Rows are points. A path goes straight from each point to the next, and from the last back to the first. The post is the endless flat space through its rows: a point in 2 columns, a line in 3, a plane in 4, and so on, so that a path can go around it. How many times does the path go around the post? Going back the other way cancels.
In the rows, zero is written as 128.

Post:
[[126 124]]
Path:
[[ 63 146]
 [ 52  85]
 [161  58]
 [187  97]
 [128  98]
 [ 95 132]]
Times around: 0

Post, 3 rows:
[[ 84 116  94 182]
 [149 140 196  75]
 [161 178  93  98]]
Path:
[[110  98 118 129]
 [209 112 151 125]
 [152 221 179 131]
 [110 163 209  91]
 [ 92 157 143 128]
 [107 178  87 172]
 [146 144 118 147]
 [153 120 129  99]
 [161 120 123  89]
 [171 145  96 142]
 [124 195 179 178]
 [103 179 236  68]
 [108 197 161 116]
 [131 113 178 187]
 [196  93  58 125]
 [150 119 213  44]
 [ 72 107 102  79]]
Times around: 0

Post:
[[108 158 243 161 125 180 144  95]
 [131 153  41 163 147 134 141 138]
 [134 111 145 130  63  86 181  80]
 [132 170  43  59 156 178 116 138]
 [128 123  85 115  90 103  80 123]
 [ 84 167 182 166 118 145 150 193]
 [100 122 199 131 140  83 162  96]]
Path, 11 rows:
[[148 120 164 103 121 190 105 130]
 [193 148 123 164 114 100 171 112]
 [122 206 165 169 158 107 132  78]
 [ 58 201 212 100  98 127 145 124]
 [ 74 157 161 169  61 105 126  81]
 [154 184  80 133  74 166 206  80]
 [152 158 123 172 137 123 126  96]
 [134 116 128 112 135  98 137 107]
 [136 113 130 111  93 169 141 163]
 [121 148 104 249  87 193 125 114]
 [119 108 153 133  71 162 122 115]]
Times around: 0

Post:
[[158 131 191 129  88 160 108 161 158 140  90]
 [ 83 142  71  94 193   7 124 156 143 198 162]
 [170 183 141  75 127 141 102 200 116 134  88]
 [161 112 136 157 141  83 107 121 106 128  80]
 [113 112 168 146 111 201 110 123 170  57 107]
 [124 106  90  35 193  98 118 140 219 134  54]
 [109  63 121 249  94 139  26  60  62 145 118]
 [125 140  98  62  87 122 155  49  72 171 138]
 [ 93  62  33 133 127 173 198 165 175 140 174]
 [160 159 142 180 131 205 154 146 138 167 132]]
Path:
[[122 100 118 102 135  98  70 184  83 120  87]
 [ 94 114 101 145 142 174 154 149 149 135  57]
 [113  90 103 136 126 107 144 138 180 135  78]
 [143 118 148 177  37 133  87 171  63  66 136]
 [126  84 115 138 112 110  61 134 150 211 132]
 [133 100  68  98 152 108  98 157  52 116 141]
 [106 148 128 121 124 144 158 115 100 201 109]
 [ 98 199  61  51 197  98 108 181 139 131  72]
 [150 144 132 149 105 144 133 112 166  78 104]
 [168 154  70  52 122 147 157 160 135 131 201]
 [162 138  81  93  75 249  87  99 140 155 101]
 [151 140  42 123 110 135 135 164  91 180 109]
 [132 101  73 121 111 121 112  97 199 111  87]
 [185 166 118  42 138 184 118 150 164  59 132]
 [146 173 157 143  95 233 165 129 164 127 198]
 [169  54 166 128 124 119  78 142 157 122 118]
 [ 57  22 165 146 103 149  91 218 172 153 160]
 [ 67 118 134 126 179 179 126 119 170 163  83]]
Times around: 2

Post (13 x 14):
[[149 113  63  68  75 192 151 101 131 112  99 140  95 151]
 [ 86 199 163  82 143 121 117 178  97 172 126  97 138 115]
 [100 164 140 117 159  92 176 141 118 163  83 140 129  78]
 [146 109  90  82 131 133 141  87  82 150 150  63  84 142]
 [135 148 123 191  81 214 122 127  89 115 214  83 111 111]
 [108 192 149 102 146  87 188 120 143 205 109 110 211 128]
 [136 195 188  99  97  54 157 185 137 183 174 106 166  84]
 [144 161 164 110 175  88 152 166 131 194 152 172 168 140]
 [100  95  51  77 105 128 121  67  98  91 141 155 148 149]
 [170  95 143 168  82 161 125 155  75  91 155  50 138 138]
 [156 112 116 191  39 147  72 132 100 166 133 117 115 136]
 [100 143  64 121 132 145 125 140 164  96 140  56  87 138]
 [122 104 119 177  34 154 151 155  73 123 175  97  87 189]]
Path, 22 rows:
[[159  80 132 118  93  94 122  61  63 141 118 109 148 130]
 [ 37 121 128 115  83 118 193 136 142  74 151 103 126 132]
 [102 111 111  81  86 204 126 110  95 117 109  83 163 122]
 [167 124  93  91 137 112 109 171 142 115 128 107 152 127]
 [ 91 172  95 178 155  94 103 161  88  86 163 114 123 146]
 [128 174 136 105  80 152 152  74  50 158 137  90 145 163]
 [170 249 125 109 154 135 183 111 107 220 166  87 152  84]
 [128 155 148 101 154  93 177 123  91 202 130 136  80 173]
 [114 127 143 176  15 106  63 129 106 162 102 112 162 112]
 [100  99  86 105 112 148 120 160 147 181  89 105  70 160]
 [111 120  95 119 101 177 142 141 124 143 190 106 125  98]
 [ 62 128  60 118 148  82  91 175  68 128 111  91 134 120]
 [116 138 147 201 167 115 132 105  41 161  95 122 158 128]
 [ 90 144 136 175 124 119  90 115  76 179 101  96  78 109]
 [106 178 148  96  98 168 113 112 164 212 169  54 159 110]
 [173  92 143  97 141 159 157  69  62 210 131 184 122 124]
 [140 110 146 181 111 115 171 133 163 154 163 136 108 177]
 [119 156 162 171 135 163 138  96 122  99 160  81 140 141]
 [157  68 143 175  59 169 120  96  90 183 113 142 110 110]
 [110 176 140  54  93 136 142 144  89 178 155 133 152  38]
 [141 140  82 118 141  79  95 142 114 170 212 195 110  87]
 [108 169 135 131 135 163 130 125  49 142 217 126  93 145]]
Times around: 3

Post, 17 rows:
[[118 123 146 110 148 156 132 177 126 174 109 143 164 142 112 141 186 118]
 [108 115 125 142 187 112 120 141 114 175 103 133 116 185 136 188 138 149]
 [115 123 165 161 165 167  58  73 141  56  14 109 144 130 115  80 134 118]
 [145 168 156 157 130 133  90 134 151 174 161 109 155 190 152 162 160 132]
 [ 97 101 135 110 119 124  89  90 119  62  56 117 174 163  97  91  69 124]
 [112 148 150 111 151 130 114  70 101  34  63 117 139  97 121 142 120  93]
 [124 169 161 201 149  69 144 163 126 198 142 110 149 144  50 178 173 121]
 [100 112 185 126 123 132 112  75 152 122  58 141 150 116 133 139 118 109]
 [ 95 128 175 141  97 110 132 160  93 141 112 114 102 149 150 125 128 132]
 [123 125 137  91 157  83 109  82 144 100   7  84 148 121 124  81 112 115]
 [115  99 156 164 149  91 175 186 140 155 144 130 153 174 169 142 161 103]
 [131  93 100 169  91 118 144 116 130 143 107 152 115 176 157 169 180 110]
 [136 119 102 211 115  83 174 155 152 104 179 191  45  27 130 129 108 176]
 [150 120 141 172 137 151 188 121 121 149 136 133 132 137 135 164 166 178]
 [102 112 157 142 142 104 149 109 131 176 160 138 100 175 117 115 174  97]
 [170 108 184 144 130 100 117 134  88 168 125 171 141 168 140 137 167 122]
 [124 115 118 232 132 114 108 118  90 137 173 123 145  36 129 151 151 169]]
Path:
[[179 117  70 110 137 109 106 131 147 143 116 140 111 146 126 153 132 195]
 [138 123 148 102 101 103 148 134 118  93 133 136  74 156 120 194  67 111]
 [126 142 170 152  95 112 114 113 119 189  93 131 117 184 104 161 147 107]
 [ 82 166 136 124 168 141 123 175 134 194  87 111 174 161 130 159  93 179]
 [ 41 122 107 152 116 166 151 153 149 140  85 133 140 165 148 118 176 156]
 [111 153 146 151 114 123  93  94  87 174  77 128 130 138  90 163 205 104]
 [127 148 207 175 168  88 120  84  39 142  92  90 144 182 140  65 165  87]
 [ 85  97 118 169 122 100 157 104 155 166  79  87 109 151 104 138 115  95]
 [135  96 154 157 134 151 137 183 138 128  91 101 150 149 100 135 171 132]
 [119 127 133 107 172 182 122 134 116  91 117 141  81 177 132 109 183 137]
 [112 110 126 178 154 104 121  45 163 219 114 126 102  82 184 135 212 168]
 [104 127 139 207 168  83 139 151 126 149  17  90 153 185 148 159 191 103]
 [116 107 135 137 159 139 132  87 146 123 108 133 162 128 150 122 170 137]]
Times around: 0

Post, 17 rows:
[[122 125 151  66 100 150 176 115  80 112 162 103 103  57 162 118 109 120]
 [155  84 149 158 123 136 114 169 146 113 175 174 158 147  90 142 160 173]
 [ 87 108 157  93 165 106 139 131 138  90 148  31 118 102 190 219 104  92]
 [143  83 184 146 163  54  89 118 132  64 145 144  98  96 153 112 144 167]
 [ 96 120 141  77  52 108 147 116 132  83 129 203  90 150 122  95 202 103]
 [184 122 124 131 140 118 122 120 130 130 200 134 117 157  88  96 166 145]
 [143 171 144  88 155 187 165 138 173 138 128 159 101 147  96  38 106  82]
 [141 138 153 159 144 142 112  73 179 118 161 163 153 142  55 119 212 163]
 [163 139 120 167 157 104  82 114  98 108 115 154 155 108 108 163 202  39]
 [156 136 193 146 156 142 175 127  78 119 135  81 128 188 199 190 128 188]
 [113 143 100  98 211 110 161 159 104 144 147 100  81  94 136 188 112 126]
 [131 131 140 133  76 117 119 120 166 179 110 161 121 159  85 127 111  77]
 [135 147 169  98 112 126  94 152 159  91 189 142  81 120 122 179 139 167]
 [122 101 140  74 151 125 120 101 134 114 110  93 103 130 106 221  59 179]
 [111  95  87  99 137 148 113 101 156 112 141 184 112  99 167 101 119 183]
 [153 113 152  89  65 138 127 150 177 133 115 110 112 145 106 151 195 104]
 [142 107 165  55 150 144 149 127 116 217 171 139 113 158 119 131  85 108]]
Path (32 x 18):
[[166 141 126 109 112 190 147 119 169 139 130  67  93 116  73  73 116 184]
 [206 126 180 192 180 137 103 151  73 157 152 129  97 132 130 144 132 122]
 [ 37 115 119  96 157 159 144  95 189 147 130 118 129 126 143 123 106 178]
 [199 104 111  72 188  44  57  81  94 106  81 143  75 100  99 129 171 135]
 [120 133 126  81 143  89 118  96 126 142 111 186 149  60 109 105 123  44]
 [188 106 124 140 127 148 109 147 107  91 107 117 160 113 110 249  86  69]
 [147  85 192 116 110 135 108 153 203  63 177  80  70 156  85 186 166 167]
 [ 84 152 168  65 111 166 201 144 132 119  86  96  54 189 170 146 118 114]
 [152 103 170  97  68 148 165 175  86 163 233  70  72 145 176 107 137  81]
 [124 122  97 199 146  65 119  89 140  86 139 186 114 170  71 163 242 128]
 [149 122 124 109 124 148 103 130 136  54 183 141 108 100 188 151  79 151]
 [ 89  99 149 124 108  86 150 120 173  71 112 101 108 136 138 172 116 186]
 [ 69 137 169  77 152 135 141 112 148 185 139 162 149  74 142 147 165 160]
 [127  86 100 134 141  99 131 151 146 131  72 143 100 157 102 102 103 191]
 [144  70 108  94 204  75 132 105 108 146 135 138 113 137 139 138 155 219]
 [167  74 143 144 102 122 100  73 168 160 193 152 197 128  87 187 159 172]
 [173  93  86 135 164 173 142 163 145  59 113 125 108  82 154 138 144 132]
 [ 97  95 211 129 149 149 131 148 156 125 210 165 120 190 117 198 196 137]
 [ 86 145 146  93 153 100 132 107 147 170 164 130  91 182 171 119 162  53]
 [149  66  82  95 127 107 182 121 116 147 130 105 102 183 113  92 185 108]
 [143 106 169 170 109  71 160  73 155 105 140 127 105 171 143  94 151 140]
 [112 101 121  84  86 107 139 171 127  77 138 141 115  98 112 175 163  91]
 [139 134 163 142 138  92 167 166 129 130  77 128 131 105  91  98  94 134]
 [141 148 163 119  93 137 155  98 130 177 239 132 152 128 148 169 222 135]
 [162 139 163 136  51 130  79 101 163  78 137 155 116  91  67 168 138 139]
 [154  74  88 123 176  78 101  96 121 171 111 145  83 104  93 119 117  70]
 [ 74 101 144 135 152  99 103 109 102 158 180 134 122  70 126 184 138 116]
 [131 115 167 166 177 150 171 207 130 120 121 161  75 190  81 153 144 197]
 [154  66 105 153 150 118 118 175 193  87 153 124 113 211 189 111 162 160]
 [146 180 148 145 113 156 161  49 169  85 153  96 117 123 113 171 142 171]
 [170 162 115  79 145 133 159 182 113 107  95  49 124 155 216 171  99 105]
 [179  95 155 134 169 109  49 112 156 162 195 174 171 127  17 133 234 154]]
Times around: 0

Post (17 x 18):
[[170 128  72 214 176 161  88 176 134 108 166 134 128 111 122 145 121  98]
 [122 119  73 125 125 131 116 117 182 130  93 123 116  84 136 146 126 111]
 [106 188  66 142  93 154 128 102  89 132 235 141  89  81 128 169 140 107]
 [156 112  83 172 125  94 176 156 114 151 168 169  69  95 150 139 113 114]
 [163 151 142 111  99 180 136 209 137 140 108 165 145 199  58 102  80 135]
 [121 161  92 145 177  74 102 189 120 155 115 134 166 102 175 138 109 111]
 [155 101 148 101 133 112 138 135 109 101  85 134  72  92 109 167 131 107]
 [113 113 145 130 145 103 157 148  39 162 127 153 145 155 128 155 165 161]
 [130 159 133 161  98  67 171 100 126 149  84 128 121 158 160 150 106 134]
 [149 129 183 136 214 121 178 154 141 145  68 169 153 151  99 153  94 129]
 [194 128 110 162 138 133  82 176 136 142 137 194 182 109 162 121 102 146]
 [110 145 128  89 122 109  93 140 155 125 167 111 156 157 133 109 103 152]
 [ 66 102  91 108 136 130  90 160 116 137 146 118 103  89 154 150  86  63]
 [149 144 103 101 119 167 160 150 113 160  69 121  97 129 169 145 101  82]
 [135  86 135 141 129  98 136 148  96 168 132 135 135 113 127 100 125  75]
 [158 120 110 190 194  93  76  97 126 166 142 195 134 158  97 139 144 137]
 [111 164  53 160 107 115 113 100 172  65 171 144 117 121 150 108 148 145]]
Path (27 x 18):
[[137 139 124 130 128 129 159 153 148 151  96 163 143 150 140  73 104 121]
 [162 144 157  88 141 147 105 137 113 239 145 167 112  70 103 130  93  40]
 [148  97 145 152 160 135  96 145 153 130 215 135  88  77  93  98 138  88]
 [231 132  86 197 150 140 103 162 145 150 148 178  97 116 116 199 114  96]
 [174 139  44 125 127 159  91 122 166 124 119 128  93 130 150 111 101  65]
 [167 180 107 176 149  72 124 198  44 206 236 162 148 102  73 117 127 122]
 [156 130  63 196 167 150 100 140 155 178  78 137  60 102  94 148 149 107]
 [169 124 163 178 195 127  93 128 123 147 103 144 118 145  85 162 132  85]
 [193 213 142 141 123 120 118 190 144  87 189 154 133 176 161 114 116 138]
 [249  91  70 144 111 118 106 149 122 104 112 169  82  70 127 155 170 127]
 [121 179  71 166 116 159 146  67 139 197 140 193  87 136  57 227  95 142]
 [109 136 117 145 155  86 198 166 130 132 161  82 184 124  81  84 170 219]
 [ 89 108 138 121 182 177  78 177 122 171  98 147  93 104 146 186  86 100]
 [115 173 127 144  77 128 143 149 145 161 152 132 140 191 138 121 100 124]
 [128 160  77 104 127  79 150 172 116 134  78  94 107 133 215 166 112 128]
 [141 157  79 132 152 104  32 175  59  42 223 127  50 172 105 198 110 168]
 [150 121 183 109  78 141 162 140 182 132 105 116 117 135  59  53  47  92]
 [133 113 132  68 133 146 134  96 112 105 187 199  93 101 144  60  65  94]
 [ 97 141 160 115 184 166 125 195  83 172 129 178 125 126 139 167  86 156]
 [119 104 152 101 153 162 118 135 151 152 133 136 127 179 148 143 123 111]
 [151 128  99  90 208 142  76 182 155 187 112 104 155 100 146 132  76  22]
 [ 50 140 115  92 106  93 139 154  99 149 164 169 162 177  81 113  86 144]
 [ 57 167  70 145  67  68 183 137 174  93  78 121 145 161 169  55 112 163]
 [ 77 148  80 142 131 172  96 134  85 162 140 170 155 153 173 164 191 198]
 [227 138 124 174 148 185  95 131 143 148  81 144 162 118 212 148  97  60]
 [162 103  93 185 113  81 107 100 113 104 179 149 132 122 209 155 131 174]
 [ 63  79  95  93 187 157 178 114 106 145 169  97  99 111 175 116 107  86]]
Times around: 5

Post, 17 rows:
[[109 168 159  79  91 122 153 166  62 114 152 121 140 154 187 148 114 157]
 [142 165 104 154 100 121 126 140 112 127 103 142 145 134 163 207 119 119]
 [134 139 110 109  88 159 171 145 145  45 140 159 119 135 143 181 109 173]
 [117 101 109 151 109  93 116 160  80 135  74 156 159  78 161 161 113 140]
 [160 107 114 115 123 118  92 128 112 145  89 152 106 110 122 157 147 130]
 [165 150 113 149 140 135 109 113  84  82 164 134 123 158 152 136 132 139]
 [109 113  89  97 125  85 117  86  82 127  91 153 123  86 119 173 122 138]
 [124 108 134 144  76 136 158 142 100 139 124 127 179 134 108 173 123   7]
 [139 121 157 106 126 146 109 146 148  79 147 144 122 135 155 228  76 167]
 [156 104 135 173  87 117 177 143 157 153 135 110 142 146 130 126 117  81]
 [164 127  78 129 210 116 141 188 207 165 148 124  71  94 174 154 137 183]
 [114 139 100 117 100 134 127 114 112 129  74 113 171 126 154 135 112 162]
 [ 90 160  92  86  82 129  89 168 164 145 167  78 169 149  87 123 100 176]
 [111 131 219 129 197 146  71 109 112 201 174 157  89 135 115 110  99 168]
 [142 133 114 106 162  55 129 124 161 137  77 168 144  82 105 174 139 103]
 [ 86 136 212  59 113 127 107  78  92 126 166 126 114  22 173 120  94 110]
 [177 146 112 151 124 138 160 138 114 144 124  98 149 108 111 144 109  88]]
Path (23 x 18):
[[125 155 140 125  81  92 138  40 120  93 108 118  92 114 126 175 110 135]
 [129 125 124 113 125 125 189 109 163 112 152 110 138 125 149  69 139 179]
 [117 118 149 139 162 141  83 149 107 175  99 176 150  89 162 230  61 148]
 [118  96 175 120  81  90  73 121  83 166 119 161 110 149 130 113 134 115]
 [144 157  51 138 154 126 210 138 139 110 100 107 137 185 113 124 127 189]
 [171 154  34 113 138 111 193 145 157 126  91  92 122 178 167 152 181 143]
 [127  65  94 104 151 110 182 144 142 110 149 155 158 125 132 150 130 158]
 [136 117  67  88 152  95 117  50 174 114 106 110 133  85 132 164 115  87]
 [160 155 183 106 104 124 121 135 118 122  52 173 156  78 149 180  96  42]
 [161 123 123 164 193  81 152 100 125 154 134 109 120 116  95 119 118  85]
 [143 147 140  66  97 119 160 104  91 131 169 138  73 106  88 185 134 146]
 [ 65  84 164 107  67 139 144  70 121  83 132 169 103  93 190 161 117 184]
 [117 131 125 131  79 118 179 187  91  86 139 162 147  69 226 148 150 140]
 [106 107 119 137 115 132 132 139 118 176 116 152 156 135 143 189  69 174]
 [171  81  82 147  55 101 103 168 193 121  55 165 138  85  91 148 153  87]
 [ 98 170  97 168 161 154 127 149 190 132 155  77 147  93 164 169  98 101]
 [141  69 184 110  67 103 144 151  53 110  93 139 164  74 117 169 156  48]
 [ 79 157 192  76  65  71 120  70 118 128 147 172 147 140  57 182  93 129]
 [ 95 138 193 121 120 130 184 147 228 171 101 121 104 146 184 144 109 201]
 [146 106 105 152  83 179 175 182 178 168  71 155 111  61 131 167 130 140]
 [102 151 124  91  89 102  82 139 147 199 155 161  78 119 162 120 157 149]
 [101 128 125 154  69 162 159 125 106 105 147 138 117 175 191 155  86 144]
 [156 163  70 160 213 132  86 159 135 186 151 112  96  53 105 125  95 133]]
Times around: 4

Post (17 x 18):
[[156 122 131 117 168 129 147 108 166  72 104 157 165 126 149 160 182  87]
 [121 142 122 105 114 169  49 110 129 151 118  87 119 131 158 128 101 157]
 [136  94 128  77 140 140 135  98 142 119 128 133 153 128  91 112 175  77]
 [179 161 125 120 132 133 198 108 199 155 207  98  31 149 133  94 170 115]
 [170 141 172 164 128 101 154 109 136 176 172 134  56 153 125 117 148 143]
 [136  92 104  78 146 130 147 123 118  92 143 147 168 154 155 158 132  78]
 [142  87 149 138 130 136 153 103 161 142 152  92  42 102 131 114 123 129]
 [147 129 103 144 108 128 120 133 147 123 144 107 128 104 114  97 112 172]
 [102 166 146  89  89 161 115 108 129 125 119 104 105 136 133  94 101 170]
 [103  84 102 151 114 117 116  96 153  82 122 152 158 150 132 130 157  56]
 [127  89  98 116 126 144 129 149 159 100 114 186 108 115 134 157 182  93]
 [123 131 136 107 132 139 136 155 154 135 109 127 134 115 166  90 154  68]
 [114 129  92 130 137 127 127  88 138 148  91 128 110 138 128  94  95 150]
 [153  98 125 135 122 163 172 121 137 155 164 102  79 147 141  78 188 144]
 [ 79 159 116 130 148 126  92 124 125 135 156 130 119 119 111 102 114 183]
 [123 169 128 131 152 195 104 120 117 141 124 116 113 137 118  85  71 143]
 [102 142 116 116 102 179 133  99 130 153 126 126 161  74 144 124  91 119]]
Path (21 x 18):
[[108 131 121  53  88 162 118  63 133 118  93  87  94 164 134 120 123  95]
 [154 135 112 116 103 142 143 112 168 111 173  75  78 158 121 121  82 122]
 [ 96 104 124 108 100 140 249 102 166 138 118 159 117 143 100  60 131 127]
 [131 176  92 114 171 162 179 170 124  88 198  98  93 189  85  95 124 194]
 [170 119  60 144 134  92 142 140 141 144 207 136 154 112 170 186 183 116]
 [113 145  62  98 130 156 113 163 170 145 117 119 133 102 143 150 165 161]
 [ 58 135 147 124 129 116 150 114 163 182 119 159 131 128 133  52 153  71]
 [132  88 137 108 118 125 117  94 110 109 120 150  97 169  92  65 153 191]
 [137 104  99 133 134 113 132  87 132 134 106 145 143  86 157 142 145 129]
 [105 148 148  81 152 161 119 131 125 122 120  85  95 161 173 132 146 108]
 [186 180 143 118 215 129  67 125  99  96 112  52 125 196 155 113 142 190]
 [158  69 144 121 104 112 146  72 204 168 156 122  84  26 156 147 159  45]
 [100 156 150  79 144 125 116 130 192 100 101 174 108  74 122 112 110 116]
 [160 130 194  98 115 135 150 149 153 157 124 145 118 111 125 159 182 156]
 [ 70 162 175  68 120 148 158 156 173 128  96  80  96  52 122  63 170 145]
 [143 181 108  95 166 113  65 138 133 105  97 136  77 143 139 138 112 186]
 [168 159  78  70 105 197 104 165 165 116 179  94  92 172 203  91 118 110]
 [135 144  76  44 127 142 114 138 162 180 174 141 129 172 120 112 140 106]
 [181 106 117  90 138 186 170  61 175 128 126 148 109 161  68 120 155 143]
 [141 129  89 186 193 108 176 175 186 112 130 201  80  59 113 104 106 140]
 [121 146  78  73 162 155 133 149 126 115 103 126 149 114 192  99 168 118]]
Times around: 0

Post (17 x 18):
[[139 121  91 169 117 132 128 101 118 101 107 153 145 108 169 145  61 107]
 [168 110 128 132  84 109 110 173 140 147 129 103 105 113  90 136 147 143]
 [ 83 123  99 147  92 129 132 112 126 148 101 149 118 132 149 157  96 119]
 [148  92 155 100 120  76 109 150 168 146 168 136 119 108  99 115 170 136]
 [130 144  82 125 107  87 170 137  94 141 117 146 134 104 190 128  77 127]
 [124 119 125 132 105 140 107 142 153 112 140 102  85 108 112 106 147 101]
 [118 108 111 133 103 118 136 106  83 147 116 167 104 134 200 136  92  83]
 [127 174  85 148  98 122 151  98 101 139 144 168 124 136 149 131  94  83]
 [149 119 126 157 126 132 141 183 154 129 122 168 111 121 116  96 156 134]
 [152  81 150 122 102 107 141 162 141 119 127 136 101 136  69  87 173 158]
 [156 163 133 129 137  74 124 148 130 112  93 143 104  99 108 124 138 124]
 [158  97 146 106 131 127 149 164 127 116 120 127 122  97  74 149 168 124]
 [165 168 191 105  90 125 177 158 133 142 131 147 113 121 101 144 102 102]
 [132 103 160 145 136 122 105 152 129 116 190 135 110 137  91 122 120 143]
 [101 149 109 149 116 112 136 112 123 127 109 127 176 146 179 137  99 106]
 [160 117 129 120 126 151  98 152 156 134 142 120 120 124  99 102 140 173]
 [124 131 115 157 131 121 166  89 111 176 107 134 117  95 175 154  95 104]]
Path (27 x 18):
[[159 126 141 124 113 110 128 124 152 122 115 151  98 134 131 111 127  97]
 [132 100 123 121 121  98 150 140 126 117 124 127 135 125 113  77 137 145]
 [167 110 107 116 129 104  96 166 157 175 129 116 124  78 109 126 175 176]
 [107 127 102 163  93 120 121 156 110 107 130 134 144 135 142 138 125  93]
 [118 127 166 140 120 113 127 167 105 147 162 137 126 144 128 104 122 138]
 [134 139 150 149 129 132 106 121 153 111 141 100 107  88 113 141 137  95]
 [176 135 109 134 117 123 122 132 151 112 116 154 136 109 111 128 103 161]
 [163 132 128 140 183  76 104 106 117 174 150 155 102 110 172 117 162 112]
 [ 99 123 120 131  80  62 152 177 166 207  78 101 119 130 126 140 147 249]
 [143 122  52 157 124 108 164 123 150  92 100 105 178  61 194 148 108  77]
 [152  77 129 129 125  93 144 151 140 146 120 142 116 111 125 109 152 117]
 [125  89 152  84 101  79 123  98  85  91 154 180  92 133 121  93 142  50]
 [123 154 118 151 127 160 137 153 136 127  68 113 190 134 133 153 111 185]
 [143 143 103 167  55 131 162 180 149 109 112 146  97 118 106 159 103 127]
 [134 130 155 159 152 105 221 158 108 115 159 187 130 123 135 117  85  99]
 [154  89 129 112 106 109 116 137 115 146 180 143 125 169 167  71 107 163]
 [125 150 143 125 122 149  67 106 143 134 162 110 138 109 121 199  76  38]
 [144 121 154 130 119  52 162 116 112 162 121 165 136  96 173 121  94 119]
 [153 165 112 162 116  80  93 137 112  70 124 113 118  79 152 111  75  43]
 [159 166  95 135  90 162 161 142  86 120  94 114 145 146 171 127  75  48]
 [141 134 122 130 109 150 139 131 130 205  78  62 114  78 130 171 127 114]
 [137 157  98 134  85 150 135  97 132 134 135 123  85  85 128 115  84 112]
 [129 137 112 137 101 110 195 184 108 131 119 152 103  87 151 135 143 108]
 [164 168 111 163  79 155  75 162 158  99  74  92  97 146  35 174 141 158]
 [157 146 136 137  84 146  94 143 145 115  96  84 106 123  67 153  88 146]
 [137  98  76 115 118  55 123 106 109 141 126 143 140  83 164 139  99 124]
 [119  74 132 150 147  88  99 149 136  66  64 163 147 134 182 150 108 101]]
Times around: 3
